Rows are points. Two turns around zero, p and q, are shown by what they do to some points. Write where each new point lands after one turn and then the other. Backwards means that the second turn is done in reverse. Each puzzle has new turns, and all numbers are rounded.

Turn p:
[-0.3 -2.6] -> [-1.7 -2.0]
[-0.4 -1.9] -> [-1.4 -1.3]
[ 0.0 -2.5] -> [-1.4 -2.1]
[-2.6  6.4] -> [1.4 6.8]
[3.3 0.6] -> [ 3.1 -1.4]
Turn q:
[2.3 0.4] -> [1.0 2.1]
[-6.0 -1.9] -> [-2.0 -6.0]
[ 2.9 -0.9] -> [2.4 1.8]
[0.8 2.5] -> [-1.6  2.1]
Where do these land?
p, then q: [ 2.9 -2.1] -> [ 3.4 -1.0]
p, then q: [-4.4  1.5] -> [-4.6 -0.1]
q, then p: [2.5 3.4] -> [1.2 4.1]
p, then q backwards: [-1.0 -2.8] -> [-2.8  0.9]

Turn p:
[-4.8 -1.7 -1.0 -3.7] -> [-4.1  3.0  1.6 -3.5]
[-0.8 -1.8  2.6  1.7] -> [-0.9 -3.4  0.7 -1.0]
[ 0.3  2.1  0.8 -3.3] -> [0.8 2.4 3.0 0.7]
[ 5.0 -2.5  1.8  3.2] -> [ 4.5 -4.6 -1.7 -0.5]
[ 0.3  3.9 -4.3  2.0] -> [-0.4  2.6 -3.6  4.2]
Turn q:
[-0.1 -0.2  2.9  1.8] -> [0.2 0.6 3.3 0.8]
[ 3.0 -5.2  1.1 -0.5] -> [-1.6 -2.6  2.6 -4.6]
[-2.5  5.9 -1.1 -3.0] -> [ 0.2  4.8 -4.5  2.9]
[-2.8 -2.2  2.0  1.2] -> [-2.6 -1.1  2.5  1.9]
[ 2.4  1.7 -4.9  0.6] -> [ 3.8 -1.7 -3.9 -0.9]
Where do these land?
p, then q: [ 3.2 -0.5 -2.5  6.4] -> [ 2.2 -6.6 -2.5 -1.6]
q, then p: [0.7 0.1 1.7 1.7] -> [ 1.1 -1.6  1.5  0.5]
q, then p: [-5.2  0.7 -4.4 -3.4] -> [-4.2  1.9 -6.1  0.1]
p, then q backwards: [-0.2  1.8  4.0 -2.2] -> [ 0.0 -1.2  3.5  3.2]
q, then p backwards: [3.9 2.5 2.7 0.0] -> [ 2.1 -0.6 -0.7 -4.8]
p, then q: [-3.9 -2.0  0.0 -2.7] -> [-3.4  3.3 -1.2  1.7]
q, then p: [ 1.4 -2.6 -1.5  0.2] -> [ 0.4  0.6  0.4 -3.2]
